Each row is a point. The last column is the point's height on a tilted bowl or saddle (a function of degree 2), plus a little noise. Count its main directions that bend up, bend down and stay straight.

Points:
[[.20,.19,-.14,.12],
[-.08,-.20,.04,.12],
[-.30,.02,-.11,.06],
[-.24,.31,-.55,.39],
[.01,.17,.28,.07],
[-.94,-.08,-.10,-.04],
[.18,.04,.52,.30],
[.80,-.49,.77,.94],
[-.47,.52,.06,-.15],
[-.14,-.52,.09,.19],
[-.06,.01,.68,.40],
[.10,.50,.23,-.02],
[-.29,-.11,-.11,.09],
[.11,-.65,.04,.28],
[-.13,-.23,.25,.14]]
Directions: 1 up, 0 down, 2 straight

Points:
[[-.21,-.24,-.25,.01,.45],
[.39,-.30,.38,-.26,-.30],
[-.35,.22,-.06,-.02,.46],
[-.02,-.59,.14,-.35,.33],
[.39,.23,-.12,.15,.27],
[-.32,-.10,-.40,-.10,.62],
[-.55,.17,-.09,-.63,.94],
[.19,.36,-.01,-.63,.14],
[-.15,.14,.35,.81,.15],
[-.10,-.27,.25,-.10,.25],
[.14,-.26,-.29,.17,.33],
[-.05,.21,-.48,.94,.18],
[.14,.16,.04,-.35,.22],
[-.37,.23,.42,.30,-.08],
[.07,.08,-.03,-.52,.40],
[.07,-.27,.26,-.22,.15],
[-.16,.44,-.23,-.14,.59],
[-.52,.15,.21,.18,.11],
[-.01,-.42,-.37,.33,.18],
[.51,.09,-.39,-.26,.20],
[-.05,.46,.00,-.26,.32],
[-.22,.12,-.36,.18,.48]]
Directions: 1 up, 2 down, 1 straight

Points:
[[-.10,-.43,-.53,-.14,-.12],
[-.38,.48,.36,.93,-.31],
[-.53,-.14,-.58,-.19,.19],
[.31,-.47,.42,.45,-.50],
[.05,-.16,-.49,-.16,-.10],
[-.25,-.46,-.11,-.11,.06],
[.09,.69,.08,-.28,-.23],
[-.21,-.51,.04,.64,-.01],
[-.43,-.43,.08,-.04,.11],
[.21,.17,.73,.26,-.43],
[-.32,.92,-.32,-.28,-.33],
[.28,-.57,.10,-.03,-.54],
[.56,-.13,-.36,.55,-.66],
[.22,-.52,-.63,-.35,-.67],
[.25,.02,.65,-.04,-.48],
[.34,.53,.29,-.31,-.42],
[.25,.60,.07,.37,-.22],
[.31,-.20,.14,-.14,-.33],
[.43,.26,.41,.22,-.34],
[.29,.24,.56,-.13,-.42],
[.29,-.36,-.90,-.16,-.76],
[-.36,.44,-.40,.12,.13]]
Directions: 0 up, 4 down, 0 straight

Points:
[[.04,-.42,-.30,-.33,-.49,-.06,.47],
[-.30,-.39,-.30,-.01,.15,-.20,.29],
[.50,.79,.07,-.08,.09,.42,.73],
[-.26,-.25,.26,.09,.20,-.30,.02],
[.09,-.39,-.12,-.16,.05,.47,.32],
[-.36,.19,-.07,.12,-.52,.08,.45],
[-.41,-.28,-.16,.11,.02,.07,.29],
[.02,-.10,-.46,-.12,.03,-.12,.16],
[.35,-.40,.21,-.28,-.11,.00,.23],
[-.18,-.11,-.43,.49,-.35,.23,.66],
[-.08,.28,-.30,.20,.54,.22,.34],
[-.24,-.42,.10,-.17,.23,.03,.17],
[-.69,-.15,.21,-.07,.12,-.02,.16],
[.07,.34,-.23,-.05,.55,.20,.23],
[.16,.35,.32,.07,.58,-.62,.11],
[-.30,.07,.00,-.19,.24,.03,.06],
[.14,-.01,-.39,-.42,-.46,.19,.46],
[-.29,.26,.21,-.24,.08,-.06,-.01],
[-.19,.36,.03,.17,.11,-.45,.05],
[-.01,.22,-.02,-.07,.16,-.11,-.01],
[-.04,.00,-.27,.44,.05,.45,.50],
[.18,.22,-.27,-.01,-.04,-.44,.18],
[-.22,-.11,.41,.14,.50,-.74,.09],
[.37,-.36,.11,.20,.10,-.33,.18],
[.18,.19,.54,.04,-.24,.25,.34],
[-.09,-.07,-.18,.40,-.04,-.22,.19],
[.39,-.04,.04,.36,-.07,-.56,.31],
[-.58,.20,-.54,.57,.12,-.10,.72],
[-.29,-.02,.28,-.07,-.04,-.32,-.02],
[-.14,.21,-.04,.00,.11,-.18,.01],
[-.55,-.01,.46,.15,-.14,-.25,.00],
[.14,.22,.39,-.12,-.09,-.10,.04],
[.01,-.16,.25,.45,.20,-.47,.15],
[-.13,-.29,-.12,.94,.67,.06,.94],
[-.21,-.03,.04,.05,.23,-.36,.00],
[.11,.14,.05,.38,-.16,-.26,.18],
[-.14,.00,.56,.12,.09,.12,.04],
[-.01,.18,.12,.02,.39,.32,.15],
[.24,-.11,-.59,-.48,-.29,.16,.38]]
Directions: 5 up, 0 down, 1 straight
